Each point is reached from the start by the listed moves, each made once or not at all, plus a little noise. Is the number of moves made odd or even? Then give how often each move was made.
(in the rows, 128 means zero)

Moves:
(1): [192 121 118  68]
(2): [118 173 137 129]
Start: [129 160 161 131]
Points:
[127 160 165 130] -> even (0, 0)
[192 154 154  67] -> odd (1, 0)
[117 210 168 132] -> odd (0, 1)

Moves:
(1): [195 139 112 137 139]
(2): [126 152  81  78  88]
(3): [126 165 155  92 146]
(4): [133 174 114 161 110]
Start: [144 130 122 111 136]
Points:
[141 189 103  24 113] -> even (0, 1, 1, 0)
[147 200  59  96  78] -> even (0, 1, 0, 1)
[150 178 108 145 119] -> odd (0, 0, 0, 1)

Moves:
(1): [153 107 113 113 135 141 114 113 126 169]
(2): [159 159 115 100 122 136 106 113  69 124]
(3): [136 158 133 128 105 126 156 101 134 148]
(4): [135 152 129 157  98 157 107 114 121 140]
(5): [120 148 180 124 158 117 106 159 143 122]
(6): [128 144 143  99 129 191 165 140 104 126]
(7): [155 141 104 173 151 120 153 147 111 140]
(8): [113 140 129 120 106 127 133 155 101 143]
(9): [164 121 128 107 120 127 124 171 164 103]
Start: [166 112 167 137 118 134 103 162 136 128]
Points:
[225 200 183 179 132 154  60 183  69 141] -> even (0, 1, 0, 1, 1, 0, 1, 0, 0)
[216 171 212 121  67 162  73 209 155 189] -> even (1, 0, 1, 1, 1, 0, 0, 1, 1)
[209 229 200 144 113 212 103 222  15 158] -> even (0, 1, 0, 1, 1, 1, 1, 1, 0)
[184 168 151 175  92 121 163 181  98 173] -> odd (0, 0, 1, 0, 0, 0, 1, 1, 0)

Moves:
(1): [149  91 154 116 129 146 131 135 120 133 138 110 101 136 141]
(2): [139 119 136 135 157 122 102 128 128 159 144 121 113 105 112]
(3): [133 140 130 141 135 118 102 128 143 176 139 137 125 154 158]
(4): [145 137 165 144 108 132 152 117 130 142 134 140 116 121 133]
(5): [101 131 121 120 137 101 126 134 119 134 122 139 108 122 128]
(6): [149 133 122 116  98 135 121 114 112 148 125 118 119 114 155]
(7): [125 102 157 112 148 107 107 117 143 148 115 114 136 103 103]
(8): [127  78 116 148 127 124 152 132 135 138 131 138 124 109 105]
(9): [130 152 146 126 156 116 157 126 140 134 111 145 117 135 114]
(10): [139 100 142 138 144 139 123  98 150 108 138 145 128  94 156]
(11): [127 130 102 117 136 123 128 148 144 104 137 103 128  95 137]
(12): [137 122 135 105  98 155 135 124 146 103 115 156 107 138  97]
Start: [130 164 126 133 137 116 157 145 141 158 123 104 133 130 108]
Points:
[151 156 207 104 124 128 216 139 156 162 104 154  43 141  81] -> odd (1, 0, 0, 1, 1, 0, 0, 0, 1, 0, 0, 1)
[185  85 185 129 175 109 133  88 213 249 116 154  79  59  81] -> even (0, 1, 1, 0, 0, 1, 1, 1, 1, 1, 0, 1)
[184  94 227 100 111 126 129  87 179 225 124 139  50  91 156] -> even (1, 0, 1, 1, 1, 1, 1, 0, 0, 1, 0, 1)
[199 116 234 129 161 156 189 105 185 169 136 153  46  93  92] -> even (1, 1, 0, 1, 0, 0, 0, 0, 1, 1, 0, 1)
